Rows are points. Each copy is the shape, with its points in the same order, turned, moved and blurred by noise. Some copies are also mirrored. Which?

Shape (7 x 2):
|  -4.0 |  23.2 |
|   4.1 |  30.4 |
|  11.0 |   9.5 |
| -24.4 |  -8.5 |
| -23.2 |   7.3 |
|  12.3 |  -1.1 |
| -23.6 |   2.9 |
Copy 1 (7 x 2):
|   4.8 | -25.1 |
|  10.8 | -24.8 |
|  15.1 |  -5.1 |
| -24.5 |   3.3 |
| -22.1 | -14.4 |
|  12.0 |   7.5 |
| -21.4 |  -7.7 |
Copy 1 is: mirrored
Copy 2:
|  24.2 | -13.2 |
|  34.0 |  -5.0 |
|  11.8 |   2.8 |
|  -8.4 | -34.2 |
|   4.0 | -31.8 |
|   1.5 |   7.3 |
|  -0.6 | -32.7 |
Copy 2 is: mirrored
Copy 3, 7 rows:
| -20.9 | -17.5 |
| -29.1 |  -9.7 |
| -12.7 |   4.3 |
|  16.2 | -23.5 |
|   0.4 | -28.9 |
|  -2.1 |   8.9 |
|   8.0 | -26.3 |
Copy 3 is: only turned

Shape:
|   4.4 | -23.1 |  -6.0 |
|  23.5 |   7.9 | -18.9 |
|   3.4 |  15.8 | -21.6 |
| -13.7 |  15.8 |  26.4 |
|  12.0 |  12.0 |   5.1 |
|  22.3 |   6.1 | -26.9 |
|   4.2 |  17.8 |   4.3 |
| -15.5 |  16.2 |  30.4 |
|  10.1 | -11.5 | -25.3 |
Copy 1, 9 rows:
|  17.4 | -18.9 |  14.2 |
|  -8.6 |  -6.9 |  39.2 |
|  -2.9 |  13.8 |  31.4 |
| -15.8 |  11.5 | -16.7 |
| -17.6 |  -2.0 |  13.4 |
|  -3.0 |  -3.7 |  45.6 |
| -15.8 |   6.6 |  10.5 |
| -15.5 |  10.4 | -21.6 |
|  14.9 |  -8.3 |  35.8 |
Copy 1 is: only turned
Copy 2 (9 x 3):
| -14.7 | -11.8 |  11.2 |
| -19.6 |   9.3 | -20.2 |
|  -8.4 |  22.7 | -11.2 |
|  34.8 |  -4.7 |  -6.1 |
|   5.8 |  -2.6 | -19.8 |
| -24.7 |  14.5 | -18.9 |
|  10.9 |   5.3 | -17.7 |
|  41.3 |  -7.9 |  -6.1 |
| -25.6 |   6.8 |   1.8 |
Copy 2 is: only turned
Copy 3 (9 x 3):
|  -6.2 |  11.9 |  18.1 |
|  28.6 |  -1.7 |   7.7 |
|  16.6 |  -1.7 | -12.9 |
| -22.7 | -35.7 |  -6.2 |
|   7.2 | -19.7 |   7.2 |
|  27.2 |   8.1 |   3.6 |
|   4.8 | -20.5 |  -1.4 |
| -23.6 | -36.7 |  -6.5 |
|   9.9 |  16.6 |  10.0 |
Copy 3 is: mirrored
